Every row gives one point. Each copy is the shape, with its points in the same order, stretched, turned, moved and blurred by noise. Some copies are also mirrored. Which?

Shape:
[[-60  80]
 [ -1 -18]
 [  6 -39]
 [  7 -52]
 [ 27  -7]
 [-20  34]]
Copy 1 (6 x 2):
[[ 76 -22]
 [  1  25]
 [-10  42]
 [-15  54]
 [-13   2]
 [ 32  -7]]
Copy 1 is: only turned
Copy 2, 6 rows:
[[-95  54]
 [ 13   2]
 [ 27  -5]
 [ 39 -15]
 [ 33  24]
 [-29  34]]
Copy 2 is: only turned
Copy 3:
[[-64   2]
 [ 21 -11]
 [ 37 -24]
 [ 44 -34]
 [ 22  -4]
 [-21  -5]]
Copy 3 is: only turned
Copy 4 (6 x 2):
[[ -5  91]
 [ 15  -3]
 [ 23 -22]
 [ 32 -39]
 [-25  -3]
 [-10  44]]
Copy 4 is: mirrored

Shape:
[[ 21  10 -46]
 [  2  28  54]
 [-12 -62 -59]
 [ 28 -66  17]
 [  8  73  49]
 [ -9 -15  41]]
Copy 1 (6 x 3):
[[-43 -32 -26]
 [ -6  18  55]
 [ 30 -27 -72]
 [ 36  54 -40]
 [-42  -3  79]
 [ 27  21  23]]
Copy 1 is: only turned
Copy 2 (6 x 3):
[[-56 -42  13]
 [ 20 -36 -26]
 [-32  41  34]
 [ 33 -26  56]
 [  0 -59 -45]
 [ 28  -1  -4]]
Copy 2 is: only turned

Shape (12 x 6):
[[ 30 -31 -16  25 -10  32]
 [-18 -14   9  -8  22 -36]
 [-11 -20   7 -50   3  -6]
 [ 27  20 -77 -20  17  57]
 [-18  43 -13  10   6 -34]
 [-40  18 -13 -25  37  -5]
 [ 37   8   0   8 -30  54]
 [ 26 -30  -1  12  12 -15]
 [ 23   9   9  -5  40  38]
 [ 34 -11 -25  -7  38 -37]
 [ -7  -6  12 -13 -70  12]
 [-76 -26   8   2  30  31]]
Copy 1:
[[ -1 -29 -56 -22  12   6]
 [-13  31 -10  75 -16  16]
 [-28  -6  10  42 -49  43]
 [ 54 -39  -9 -14 -81  31]
 [ 26  64  18  46 -42 -18]
 [ 27  43  25  64 -57  41]
 [  5 -20 -10 -60   0  -1]
 [-14 -14 -43  44  12   2]
 [ 26  -9   6  31   9  33]
 [  3 -14 -28  95 -19   1]
 [-41  12   4 -65 -39  -4]
 [ 18  49 -11  21 -17  70]]
Copy 1 is: mirrored
Copy 2:
[[-59  15   1  -2  49 -23]
 [ 32 -12 -18  18 -24 -12]
 [ 34 -30 -36 -16  22  -3]
 [-24  80   4 -64  67 -17]
 [ 40   9  40  -2 -27  -4]
 [ 55  32 -19  -5  -6  14]
 [-39   1  32 -11  81 -17]
 [-22  -7 -10  10  10 -40]
 [ 12  45  -8  12  56 -31]
 [  8  20 -10  -8 -13 -57]
 [-16 -70  26 -20  38  17]
 [ 13  27 -51  26  12  53]]
Copy 2 is: mirrored
Copy 3 (12 x 6):
[[ 38   4 -11  30   5  -6]
 [  7  -3  34 -36  10  24]
 [ -7  -6  29 -37 -13 -24]
 [ -4  62 -22   9   1 -42]
 [-42  10  -7 -27  11  51]
 [-28  26  31 -31  25   7]
 [-17 -13 -19  31 -25 -28]
 [ 45   4  13   6 -13  15]
 [ 12  30  26  35 -16  -1]
 [ 35  41  12 -20 -22  36]
 [-47 -57 -14 -15  -3 -27]
 [  7  10  65   6  66 -28]]
Copy 3 is: mirrored

Shape (11 x 8):
[[-38 -41  43  53  28   3   8 -12]
 [ 22  -1  44  46   7  -9  17 -35]
 [ 37  55  70  -9 -42 -23   4  25]
 [ 24 -50 -17 -30  -9  -7  30  -5]
 [ 17 -32  27 -21  70 -28  12 -20]
 [-41   6   4  44  25  38 -10  26]
 [ 41 -19  19  16  27  26 -36  48]
 [-68 -53  19  62   2 -22  21 -43]
 [  2  14  46 -22 -55  35   6 -12]
 [ -3  25 -14   3 -26  30 -38  13]
 [ -2 -21 -27   7 -23  12 -83  15]]
Copy 1 (11 x 8):
[[-32 -42  34  40  -2   0 -51  16]
 [-11 -24  17   3   1 -48  -7  37]
 [-56   4  38 -58 -32 -38  76 -13]
 [ 58 -19 -72  29 -22   3  -1 -25]
 [ 52 -93 -11 -29 -21   3 -48  13]
 [-31   2  39  22   6  45 -13  24]
 [ 16   3   9 -21 -74  15  13  55]
 [-50 -32  -5  70  35 -10 -77 -17]
 [ -8  41  34  38 -26 -32  72 -35]
 [  3  66  18   2 -12  18  35  -3]
 [ 20  84   3   6 -52  11 -14   4]]
Copy 1 is: only turned
Copy 2, 11 rows:
[[ 58  33 -29  20  35 -83   0   3]
 [ 48  44  -9 -37 -31 -69   0 -18]
 [-34  46  69 -78 -12 -26 -32  26]
 [ -5   8 -46 -29   2  19  -6 -53]
 [ 40  27 -14 -30  44 -31 -75 -72]
 [ 33  31   4  53 -16 -27 -20  55]
 [ -7 -22 -18 -44 -15  10 -90  42]
 [ 85  24 -36  47  36 -94  73 -26]
 [-51  48  21  -8 -35 -45   0  -1]
 [-18 -15  24  23 -61   6 -11  42]
 [ -6 -95  -5  16 -35  10 -11  32]]
Copy 2 is: mirrored

Shape (17 x 11):
[[ 47  24  18  -7 -10 -13  26  25 -10 -14 -42]
 [-41  29  -2 -14 -24  35   2  44 -28 -33 -23]
 [ 21  26   7  28  -1 -31  -8  11  21  16  -7]
 [-18 -39  13  29  28  -2  -5 -33  18 -10   7]
 [ 14  45 -16  13  18 -30  -1 -31  23  14  15]
 [-13 -40  12  11  10  -8 -35   0  15 -16  38]
 [ 40  -8 -19   0 -42  -1  27   2  -7  10 -26]
 [ 30  29 -23   5  10 -17 -12  24 -12  37 -19]
 [  5  11  -5  10 -39   6 -11  35 -33 -47 -46]
 [-29  23 -26 -27 -11 -28  40  37  -4 -24 -39]
 [ -4 -12 -18  48  46 -11   1 -22  11   1  36]
 [ 28  51 -23 -25 -21  -4 -11   3  14   9 -36]
 [-10  -5  13  -1   2  36   3  -4 -17 -23  18]
 [-24  -4  15 -13  -4  34 -15  13 -19  -9 -41]
 [  6 -15  -8  29  30  54 -32  -3  54  -6  15]
 [ 17   4   6  17  29 -19  -7  10  34  22  35]
 [ 16  23   3  38  -8 -20  10 -11  36  44   7]]
Copy 1, 17 rows:
[[  7 -30  30 -29  39  -5   5  23  -9 -22  21]
 [-31 -32 -23 -81 -31  24  48 -17 -95 -22  -5]
 [ -2  37  -2  29  31 -30  11  56 -22  -5  22]
 [ 29  27 -37   4 -36 -20   6 -13  46  24  -6]
 [ 14  76  -7  69  22  15  -1  30 -16 -27  15]
 [  8  24 -25   1 -42  -9  34  30  30  55  -8]
 [  5 -30  49  -5  21 -13 -39   7 -17   1  33]
 [  1   4  21  54  16 -40  -3  32 -46 -13  -8]
 [-10 -29  32 -86 -21 -28  39   6 -52 -13  -2]
 [  9 -21   4 -31  25  13  56 -72 -82 -18  31]
 [ 56  50 -41  54 -36 -31  23  22  20 -13   5]
 [ -8  37  27   1  46  25 -24  17 -60 -14   2]
 [  4 -12 -30 -30 -47  30  13  11  -1   0  -8]
 [-27 -26 -19 -55 -25   1   0 -26 -37  -4 -41]
 [ 57  64 -54 -30 -22  -3 -39  47  10  24  -7]
 [ 24  39 -26  57  18  -7   9  57  12  27  19]
 [ -8  45  -6  62  33 -21 -37  55 -17 -10  40]]
Copy 1 is: mirrored
Copy 2, 17 rows:
[[ 52  -1  38 -27 -14 -29  18 -25  27 -12   0]
 [ 32  22  -4  -6 -35 -88 -46   2   6  20  50]
 [ -8 -18  49 -14  12   9 -22  -2 -25 -27  11]
 [-29  24  15  23  22  14 -11  14  27 -17  -3]
 [-12  -9  21 -26  21  15 -32 -12 -49  -5 -24]
 [-61  26   9  10  -5  -9   5   3   4 -30  22]
 [ 31 -16  -5  26 -12 -11  37   6   4 -11   0]
 [ 31 -15   0 -22   8 -12  -9  -6 -33 -30  35]
 [ 38  -3   6 -20 -30 -61 -10  34  22  -4  52]
 [ 72  46  28 -15 -42 -41 -32  20   0 -24   7]
 [-32  15  19   7  49  11   1  25 -24 -23   9]
 [ 30 -25  -6 -19 -20 -39 -39 -22 -29 -11 -14]
 [-14  19 -14   8   0 -47   5 -19  17  22  15]
 [ 29  14 -19   6 -21 -54 -38  -9  41   6  34]
 [-61 -19   7  52  39 -61 -32  -9 -12 -30  -7]
 [-40   5  42   3  22   4  -1 -27 -33 -38   0]
 [-23 -30  43  20  29  31 -22  -8 -40 -13  -7]]
Copy 2 is: mirrored
Copy 3 (17 x 11):
[[ 49  13  28  -4 -11  43  38  54  40 -34  -8]
 [ -6   8  45  19  14  28   7  38 -15 -66  66]
 [ 18  50 -25  24 -36  -7  33   8  28 -12 -22]
 [  5  48  -5 -20  28 -24  -2 -55  -3  56 -12]
 [  6  21 -22  18 -25 -43   5   4  76  19  -2]
 [-20  66   6 -22 -13 -29 -18 -36 -29   6 -34]
 [ 15 -26  29   6 -46  43  27  17  13  21  -5]
 [ 37  10 -36  31 -53  21 -14  26  34 -28 -20]
 [ 22  19  52 -22 -21  54  40  21  -1 -59  49]
 [ 54  20  51  24 -10   7 -15  58  16 -24  36]
 [ -2  56 -53  -9 -11 -29 -22 -29  15  68  10]
 [ 34 -34  18  15 -34  -3  35  40  56 -48  -5]
 [-26   8  24 -11  22  12  -4   2  -2   2  25]
 [ 15   0  24   2  33  29  11  -7  -8 -41  12]
 [-11   8 -54 -22  22 -38  32 -23 -37  27  -7]
 [  1  55 -47  16 -24 -36 -10  10   9  20 -44]
 [ -3  27 -45  52 -35 -20  37 -15  30  35 -28]]
Copy 3 is: mirrored

Shape (17 x 12):
[[ 12  -9  11 -10   6  16 -23  -4 -19  20 -21   2]
 [-11  11   3 -14  11 -46   0  -4 -15 -10   6   9]
 [-43  -8 -10 -25 -27   8 -12  17 -15   2  -3 -37]
 [  7   0   8  26 -31 -10  63 -24  -7  23 -17 -20]
 [ -3 -10   5 -21 -24  21  -4 -63 -17 -14   1  -4]
 [-18  11  -4  25  19  11 -22  -9 -15 -22 -16  14]
 [ -4   3   2  -3 -25  -2 -21 -45  -8  -3   6  20]
 [ -8   3   5 -12  46 -31 -26 -15 -12  14  17  22]
 [  4   8 -58  14  -7 -11   2  -8  26  14  16  17]
 [ -3  58   1   1  22   9  -8  16 -19 -22  16  13]
 [ -3   9 -49 -13 -25  -6 -25  -7 -18 -17 -20   9]
 [-19   4  -2 -22   8  10  14   3  25   4 -13  10]
 [-21   3  15  -1  -9  10 -26  10  -9  11 -19  22]
 [-14   2  12 -20  15  13  -3   7 -16   1 -20   2]
 [  6   0  13  27 -27  13  10  16 -21 -28   4   5]
 [-24  24 -35 -28  -9  16 -22  13  83 -37  -9  -6]
 [ -6  -7   4 -21 -10  12  31  -3   8   2 -16  22]]
Copy 1:
[[  1 -32  11  24   1  12  12  12   1  19 -31  18]
 [-19 -34   2 -48 -12  -1  -1 -14   9 -12   4  23]
 [  6   4  22  -8 -28 -23 -36  -6  22  19 -52  38]
 [ 29  15 -40 -13 -23  46  -8   8   2 -19   4 -17]
 [ 34   0  -7  21 -29  26  23 -51   2  -2   7  24]
 [ -2  13  32  12  -6 -34  24  -9   1 -12 -27  11]
 [  4  -6  20  -3 -29  22  36 -43   5   6  -1  11]
 [-43 -26  20 -24 -11   7   2 -12 -19  -3  -8  30]
 [-21  52  -1 -21 -11  21  20 -43 -27  39 -20 -33]
 [-34 -13  12  27 -40 -44  19  19  -8  21 -12   2]
 [  5   5  11 -21  -2 -12  47 -44  14  31 -39   8]
 [ 14   1   3  -8 -16   0 -36  -4 -39  13   0  -3]
 [ -4 -27  43   2 -16 -11   3   5   4   9 -39  10]
 [  5 -28   8   8 -11 -13 -16   9 -10   1 -24  20]
 [  1 -15   3  26  -4 -16  16 -11  42  -5 -21 -29]
 [ 31  48  27  -2 -13 -31 -33  -5 -38  57  26   9]
 [ 23 -18 -15  -6 -12  18 -21 -22 -24   2   0 -24]]
Copy 1 is: mirrored
Copy 2 (17 x 12):
[[ -6  -4 -16   9  -2  -6  30 -17 -19  26  19  -7]
 [-18  -1 -11 -15  12 -14 -42 -14 -12 -22  30 -11]
 [-31  -4  36  -1 -30 -18  17  28 -21  12  38  30]
 [ 25 -45  13  48 -16 -22  17 -26 -27 -22  33   1]
 [-17 -23 -30   9 -44  46 -10   5 -18  21  18 -39]
 [-24  -8  13 -31  18  -4   8  -5  28  11  46 -47]
 [-13 -15 -16 -23 -13  21 -24   4 -22  27  28 -62]
 [ -9 -16 -42 -49  -4 -19 -36 -39   3   4  12 -24]
 [ 24 -10   1 -46  18  -2 -17   8 -11 -16   8 -33]
 [-24  33   4 -10  -5 -31 -34  -1  43   3  23 -37]
 [-31   6   7 -27  27  13   4  28 -13 -15  37 -33]
 [ 14 -20  -6   4   3   0 -19  18  -6  12  26  29]
 [ -7  -1   8  -6   7 -26   9   5 -14  41  52 -17]
 [ -6  -3  -3   9  -5  -9   8  -7   6  15  32  13]
 [-14  30  44  11  14  -2  -2 -13   9  16  27 -41]
 [-21 -15  32 -51  40  29 -32  95  12   7 -11  16]
 [ 25 -12 -16  23   1  12 -17   5 -18  11  31  19]]
Copy 2 is: only turned
Copy 3, 17 rows:
[[ 17  19  14 -10 -15 -11 -13  13  12  20   2 -15]
 [-13  11 -21 -12 -25  -4  16   4  -3  25 -15  29]
 [ -8  -1 -12  -9 -22   1  25  26 -15  12  16 -22]
 [-35  44 -51 -20  -9 -17  -5  25  22 -13  21  28]
 [ -8  38  29   3 -25 -57  12   2   2  -8  14 -11]
 [  9   8  12  28   0  12  11   3  16  19  -1  22]
 [ -5  26   9  22 -27 -31   7  -3  -1   1  -4   2]
 [  1  23  -2  -8 -10   2   7 -11 -11  42 -20  19]
 [-12  12 -42  21   0   2  15 -28  30  -6 -20   8]
 [  8   3  32  -6   3  39   3  -1  -2  -9 -33  25]
 [ -1   0  -5  22 -32 -10  27  -5  37   3 -13  -8]
 [-20  -5 -12   1 -12   6  -8 -18   2  13  21   3]
 [ -2   0   3  23 -21  11 -12  14  -6  30   3  -3]
 [ -4   2  12 -12 -13   8  -6  10   2  23   9   0]
 [  6  -5  -8  -1  13  -8   1  31   7 -13 -18  19]
 [ 15 -28  -2  33 -26  14  11 -56   1 -19  35  -1]
 [-33  -5 -15  -5 -13 -10 -12  -5  10   8  12   2]]
Copy 3 is: mirrored
